Each wall is flat, endless, passes through zero and stands at right angles to its row. A trip goes straight from one point to another. List the walls that it crosses, first one first.
In the rows, zero is written as 128.

Walls:
(1): [179  78 152]
(2): [115  99 190]
(3): [ 75 134  89]
(4): [162 117 145]
Trips:
[155  77 150] to [155  94 129] => none
[129 134 116] to [ 81  84 127] => 2
[138  92 100] to [119 141 118] => 4, 1
[107 170 117] to [123  68 104] => 1, 2, 4
[146 108  95] to [113 105  30] => 4, 1
[ 89 126 116] to [115 133 109] => none
[141  19 181] to [120  80 170] => none
[101 130 117] to [144 100 132] => 2, 1, 4, 3

Walls:
(1): [150  41 193  80 207 138 156 113]
(2): [ 65 130  73  95 130 180  99  99]
(3): [111 160 150 156 210 147 111 101]
(4): [100 194 146 112 119 137  80 148]
(5): [ 84 136 198 167 104  86  88 129]
Trips:
[146 144 156 178 134 106 135 173] to [130 153 126 158 159 165 110 118] => 2, 5
[146 209 167 136  79 147 140 161] to [ 98 180 102 162  83 113 117 100] => 2

Walls:
(1): [109  82 119 155 156 154 122 133  75 128 147 181]
(2): [128  51 104  25 179 144  99 123 125 137 115 123]
(3): [104 105 122 105 200 161  82  93  90 192 152 130]
(4): [126 100 181 118 137 131 154 158 140 178 128  87]
(5): [ 87 160 113  90 199 125 111 178 158 150 121 146]
(6): [ 99 161 157 137 190  86 142 148 140  77 123 190]
Trips:
[140 138  76 120 136  82 214 128 111  98 100 108] to [195  52 109 141 115 120 109  86 127 167  68 115] => 2, 6, 4, 3, 1
[ 65  84 183 162 126 144  70 140 132 172 114 174] to [111  87 186  75 142 162 114 152 118 117 166 131] => none
[152  86 159 151  74 163 156  91 159 123 147 120] to [120 184 175  99 101  72  91 186 181  55 177 176] => 6, 4, 5
[152 153 154 138 197 102 131 104 121 183 214 127] to [106 132 114  73  99 147 152 131  97 130 123 102] => 2, 6, 1, 5
[144 166  56 149 121 144  90 171 102  53 170 122] to [122 142 124 135 138 161 143 167 115 114 130  83] => 6, 1, 4

Walls:
(1): [224  45 152 171  98  93  91 137 177 157 126  89 117 143 171 182  58  93
 150 121]
(2): [143  95  77 163  78 153 146  80 108 102 162 105 107 131 100  38  86 203
 182 139]
(3): [ 95 129 142  82 113 125 117 131 185 144  89 161 186 155 191 131 121 124
  20 108]
(4): [147  91 184  97 122 104 132 175 189  96 106 140 193 173  87 118 120 168
 145 153]
(5): [135 127  63 113  70 186 170 123 127 110 231 121 133 145  91 112 158 131
  76 100]
(6): [114 143 116 141 109 175 133 118 134 111 108 111 142 101 175  62 109  91
 138 164]
(7): [109 141 109 138 122  88  84 119  93 150 111 108 119 119 140 185  86 176
 132 204]
Trips:
[126 216 153  85 128 153 176 155 171 114 122 203  98 114  98 128 123 191
 152 119] to [140 133 195 118  99 183 138  94 110 135 157 134 129 139  79  71 140 127
 127 100] => 2, 3, 6
[ 62 117 125 182 131 156 163 120 104  95 153  88  39 144  91 152 157 104
  60 138] to [153 144 116  90 117 151 108 185  91 144 164 156  39 125  49 103 138 158
 147 126] => none
